Every row gives one point. Each table stands for the endless flat space through its points: a line for two points, a plane for three, and so on. The two share one point or none. Which?
In the rows, 128 means zero.

First (3 x 4)
[[132  89 119 130]
 [150  95 121 150]
 [140 100 161 125]]
Second (2 x 4)
[[133  86 164 138]
 [169 118 144 142]]
They share: [151 102 154 140]

First (2 x 4)
[[138 117 145 153]
 [123 105 169 168]]
Second (2 x 4)
[[130  92 155 155]
 [134 101 156 158]]
They share: no point

First (4 x 6)
[[139 116 143 168 125 148]
 [155 122 112 177 149 132]
 [127 134 140 177 173 100]
 [149 110 138 144 130 113]]
Second (3 x 6)
[[171 106 130 146 168  99]
 [131 131 110 156 123  94]
 [137 117 106 154 109  96]]
They share: [155 116 122 150 150  97]

First (3 x 8)
[[148 138  98 135 123 100 152 143]
 [132 135  97 149 118  85 156 145]
 [138 162 121  92 166 112 150 160]]
Second (2 x 8)
[[156 154  95 115 138 115 141 140]
 [158 146 107 119 148 103 155 142]]
They share: no point

First (4 x 9)
[[104 156  93 108 162 149  96 132 105]
 [140 125  59 101 153 170 116 188 156]
 [132 159  71 119 167 164  92 172 146]
 [146 156  93 126 162 158  90 195 174]]
Second (2 x 9)
[[107 158 105  84 163 131 104 163 146]
 [113 152 102  92 160 138 104 164 144]]
They share: [125 140  96 108 154 152 104 166 140]

First (3 x 9)
[[117  85 110 184 159 160 123  87 160]
 [123 115 146 160 141 158 115  87 156]
 [ 87  82 126 171 179 128 163 129 110]]
Second (6 x 9)
[[ 97 109 110 125 133 111 164 147 121]
 [ 98 137  91 157 152 122 141 109 141]
 [ 92 121 141 130 127 136 108 139  95]
 [139  69 138 186 199 143 140 124 114]
 [112 127  75 164 149 129 158 113 136]
 [119  87 134 164 180 129 137 133 113]]
They share: no point

First (6 x 11)
[[120 149 189 167 123 123  62 118 155 180 158]
 [162 105 176 182 126 122 103 155 144 133 138]
 [158 108 188 168  75 163  79  89 187 193 126]
 [203  96 141 162 155 164 112 143 109 109 181]
 [158 139 170 126  84 164  63  51 188 197 152]
 [150 121 177 187  92 151  74  97 154 193 151]]
Second (4 x 11)
[[182  94 174 144 150 118 132  96 113 143 129]
 [182 103 161 171 125 114  95  84 157 159 143]
 [163 123 161 145 123 121 108 124 125 135 146]
 [162 116 145 155 120 106  96 110 125 136 151]]
They share: [167 124 159 159 114 121  93 114 149 146 150]

First (5 x 12)
[[141 175 111 162 113 190  71  67 147 178 116 164]
 [139 160 104  92 141 142 123 136 156 123 117 126]
 [106 178 108 182 131 182  48  69 118 181 100 157]
 [142 169 107 164 117 178  60  82 141 162 123 153]
 [150 128  70 146 143 154 132 123 176  91 134 105]]
Second (4 x 12)
[[188 120  89 146 132 139  55 101 100  96 103  78]
 [183 130  89 143 137 141  51 103 103 106  98  86]
 [146 128  97 160 166 131  75 133 126 140  85 110]
 [143 132  89 149 123 151 106 107 142 111 124 111]]
They share: no point

First (5 x 14)
[[134 158 202 123 134 103  77 136 134 113  84 193 210 110]
 [ 56 152 145 135 113  55 116 121 125  65 132 148 111  86]
 [126 171 174 119 133  78  81 147 116  76 111 183 177  88]
 [135 163 171 151 105 102  68 135 155  95  93 170 180  70]
 [ 71 125 198 133 113  95 100 108 147 119  80 172 172 117]]
Second (7 x 14)
[[100 135 174 154  95 114 113 124 171 114 114 160 149 102]
 [112 154 121 110 107  72  86 128 139 133 130 119 179  96]
 [ 68 199 146  80 113  33  74 174 133  89  58 145 148  41]
 [115 124 168 124 100  99  89  87 175 129 161 137 163 130]
 [113 164 150 173 128 141 113 144 151 119  73 179 197  70]
 [135 196 160 120 144  82  75 104 148 111 113 164 201  85]
 [ 91 170 146 156  89  63 113 165 134  92  85 146 128  71]]
They share: [107 161 165 151 113  92  94 123 153 101 107 160 160  90]

First (4 x 14)
[[125 133 160 127  67 132 177 111 149 152 185  97 113 120]
 [113 121 136 115  82 147 165  93 143 146 200 121 113 147]
 [112 127  99  91 118 169 147 108 131 109 168 128 128 144]
 [116 119 155 131  67 130 175 106 137 155 189 104 100 125]]
Second (2 x 14)
[[ 94 134 135 101 127 168 160  86 103  97 185 111  94 150]
 [106 126 123 101 113 162 150 102 121 105 169 119 108 132]]
They share: no point

First (7 x 18)
[[ 99 102 114 168 120 114  75 139 106 143  96 189 109 214 127  67 156 103]
 [113 112  91 126 124 106  95  97 141 178  80 170 144 175 147 102 169 103]
 [125 108  86  97 121 102  84 112 108 200  90 161 163 149 124 103 161  86]
 [131 106 134  76 164 108  79 137  61 131  89 139 119 111 147  84 158  83]
 [109  86 131  88 164 128 103 121 111 140  90 116 146 115 185 138 163  67]
 [128 121 103  86 131 107 109 112 149 183  92 166 134 165 165 120 168 118]
 [119  82 113 103 121 118  60 190  57 189 134 152 148 160 108 108 140  66]]
Second (2 x 18)
[[ 77  97 149  93 125 126 127 112 136 163  93 173 132 147 127 120 180  97]
 [ 97 105 131 101 129 120 109 118 118 157  97 165 130 161 139 102 166  93]]
They share: no point
